Each point is reached from the start by the listed moves, each made 0, 1 or 2 times, or once backwards (-1), plus a little noise. Is the number of moves made odd or even? Then give how often each move was made.

Moves:
(1): [40 29 -3 26]
(2): [ 10 -14  14   2]
(3): [ 9 12 10 10]
Start: [-3 -2 17 -7]
Points:
[-36   7  25 -14] -> even (-1, -1, 2)
[46 14 30 20] -> even (1, 1, 0)
[ 19 -29  46  -2] -> even (0, 2, 0)
[95 82 32 64] -> even (2, 0, 2)
[-45 -30  20 -34] -> odd (-1, 0, 0)

Moves:
(1): [ 19 -18  -3   3   4 -29 -13   0]
(2): [  3  -7 -16  12  -3   3   1  -6]
(3): [  3   8  -1  -2   9   8   3 -10]
(4): [-8  5 12  9 -1  0 -6  3]
(5): [ -5 -26  13  21  -5   0  13  23]
(6): [  4  20  16 -10 -13 -14  -8  12]
(7): [ -3   3   8   2 -18  18   4   4]
(8): [-16  13   3   0  10   7  17 -16]
Start: [10  0 -3 -2  3  1  0 -2]
Points:
[ 37  49  50 -33 -15 -25 -21  13] -> odd (1, -1, 2, 0, 0, 2, 1, 0)
[ 23  -8  43  18 -86  -2 -15  72] -> even (0, 1, -1, 0, 1, 2, 2, -1)
[ 68 -95 -55  53  40 -44 -17 -12] -> even (2, 2, 2, 0, 1, -1, -1, -1)
[ -5  86  11 -36 -37  26  18 -34] -> odd (0, 1, 0, -1, -1, 2, 2, 2)
[  7   2  11 -10 -33  32 -24   5] -> even (0, -1, -1, 1, -1, -1, 2, -1)

Moves:
(1): [  8   2   4 -10   6   3  -6  -1   4  -2   0   5   4 -13   4   3]
(2): [  4 -17   3  10   4  11   6  -3  -1   8  21  17  -9  -6  -8  14]
(3): [  7   7  -9   5  -5  -1   8   0   7  -6 -20  -1  -2   2   6   1]
(4): [  1   2   4  -2  -4   6   7   0  -6   2  -3 -16   1  -5  -2  -9]
(5): [ -1  -7   0   1 -22   0   0  21 -17   6 -11 -24   1  -5  22  -7]
(6): [ 11   6   1  -1  -2  -4  -7  11  -2  -5   0  -5 -13  -5   7   3]
(7): [  0  -6   1   5 -11   0   0  10   6  -3  -3   9   1   8  -4  -3]
(8): [  1   7   4   9  -9   4 -10  -1   5  -2 -10  15 -16  -4   0  11]
(9): [ -2  -9  -1   8   0   1  -5  -2   3  19   6   4   3  -7 -10   3]
(10): [  7  -3   3  11 -13  18  -6  -2  -4   0  -4   2 -10   1   3  26]
(11): [ -1   0   3   5   2  -3   7   0  -3 -14  -1 -12   8  -3 -11   1]
(12): [  2   3   0   3  -7 -13  -2  -8  -2   2  -4   4   1   2  -5  11]
(13): [ -4  12   5   9 -11   7   2  -5  11   0   1 -10  -2  -6  10  16]
(14): [11 10 -1  4 12  1  2 -4 -2  2  5  9  5 -6  0 -3]
Start: [ -5   2 -16   5  -5   8   5  -2  12 -15  -8   2   4  -6   8   3]
Points:
[ 38  49 -28   2  15   1   6  -6  54 -44 -56  95 -14  -5  -2 -31] -> odd (1, 0, 2, 1, -1, 0, 2, 2, -1, -1, -1, 0, -1, 2)
[ 18  41 -41  10  26   9   0 -43  42 -34 -52  92 -22   6   7  18] -> even (0, 0, 2, -1, -1, -1, -1, 2, -1, 0, -1, 0, -1, 1)
[ 12  56  10   0 -51 -11  -8   6  22 -32 -39 -35 -10 -53  60  32] -> even (2, 0, 0, 1, 1, 1, 0, 1, -1, -1, 0, 2, 2, 0)
